Rows are points. Each copy is the shape, with its points in the same order, stretched, turned, moved and blurred by noise. Say if it was mirrored as well.
In the rows, zero is written as 128.

Shape (6 x 3)
[[149 179 144]
 [110 165 111]
 [155 144  67]
 [120  86 184]
 [148 132 110]
 [163  67 191]]
Copy 1 (6 x 3)
[[ 68 136  51]
 [115 138  50]
 [142  93  91]
 [ 99 157 197]
 [124 117 118]
 [ 92 133 237]]
Copy 1 is: mirrored
Copy 2 (6 x 3)
[[142 104  63]
 [106 143  85]
 [ 76 122  88]
 [164 111 147]
 [100 106  97]
 [156  71 164]]
Copy 2 is: only turned
Copy 3 (6 x 3)
[[117 190 170]
 [164 184 131]
 [178 150 173]
 [ 76 102  93]
 [140 142 151]
 [ 45  68 120]]
Copy 3 is: only turned

Shape (7 x 4)
[[ 96  99 121 100]
 [139  93 126 124]
 [103 131  97 132]
 [122 121 167 123]
 [147 125 144 113]
 [167 177 126  72]
 [205 180 167  56]]
Copy 1 (7 x 4)
[[139 130 124 155]
 [145 161 135 126]
 [122 101 153 153]
 [144 133 110 109]
 [126 169 103 108]
 [ 76 201  73  93]
 [ 75 249  30  51]]
Copy 1 is: only turned
Copy 2 (7 x 4)
[[142 118  76 105]
 [154 148 115 119]
 [107 106  94 148]
 [151 127 142  93]
 [169 127 140 115]
 [198  80 149 139]
 [246  93 193 113]]
Copy 2 is: mirrored

Shape (9 x 6)
[[157 150 121 140 188  91]
 [ 70 141 154  63  91 104]
 [ 88 125 152  96 152  63]
 [ 97 115 204  34 122 176]
 [ 85  99 113 111  95  51]
 [140 127 122  50 125 151]
 [198  99 135 135 132 142]
 [156 138 145 118 101 185]
 [ 80 107 151 133 124 194]]
Copy 1 (9 x 6)
[[114  93 137 126 127  70]
 [156 167 185 137 209  82]
 [164 136 161 148 187  36]
 [143 222 230 119 107  89]
 [188 131 128 136 230  68]
 [126 153 181  72 141 112]
 [152 116 148 110  85 134]
 [115 164 167 113  93 159]
 [112 228 139 133  67 116]]
Copy 1 is: only turned
Copy 2 (9 x 6)
[[132  70 169 148 115 113]
 [ 22 153 145 125 113 106]
 [ 48 108 181 131 125 118]
 [ 13 123  93 199 130 136]
 [ 69 142 185  64 140 124]
 [ 62 102  92 129 130 114]
 [142  96 108 123 107 168]
 [128 134 102 156  98 131]
 [108 159 148 194 148 109]]
Copy 2 is: mirrored

Shape (11 x 8)
[[142 138 140 135 139 131 104 113]
 [150 104 118 124 127 120 109 178]
 [ 85  88 143 114 121 123 114 115]
 [145 123 150 134 109 105 133  99]
 [ 75  88 151 112 136 114 118 124]
 [128 140 143 117 117 127 143 137]
 [125 137 122  91 110 127 113 116]
 [143 133  23 170 116 131 115 114]
 [142 151 144 117 130  86 120 156]
 [ 96 123 146 100 143 137 140 113]
 [146 119 133 112 154 109 136 103]]
Copy 1 (11 x 8)
[[128 134 127 141 103  91 120 127]
 [105 120 192 104 130 134 144 133]
 [ 88  91  95 122 122 150  99 129]
 [148 161 103 154 132 130  96 156]
 [ 91  73  96 122 121 162  97 116]
 [137 122 130 117 153 136 118 118]
 [117 139 115 126 135 108 136 101]
 [106 139 105 132 117  62 218 152]
 [140 133 161 146 163 128 140 102]
 [118  88  96 113 125 143 105  98]
 [137 134 106 143  94 145 114 119]]
Copy 1 is: only turned
Copy 2 (11 x 8)
[[118  96 130 121 130 117 123 117]
 [173 117 126 141 120 160 136 171]
 [176 135 166 154 173 105 158 109]
 [120 118 113 137 103  97 128 118]
 [180 140 154 167 188 114 157  97]
 [121 170 114 130 116 128 131 129]
 [122 160 149 137 153 106 123 146]
 [101  74 249 131  59 167 137 152]
 [133 150  95 151 126 147  84 122]
 [122 164 134 150 171 115 157 114]
 [104 103 108 164 143 120 143 139]]
Copy 2 is: only turned
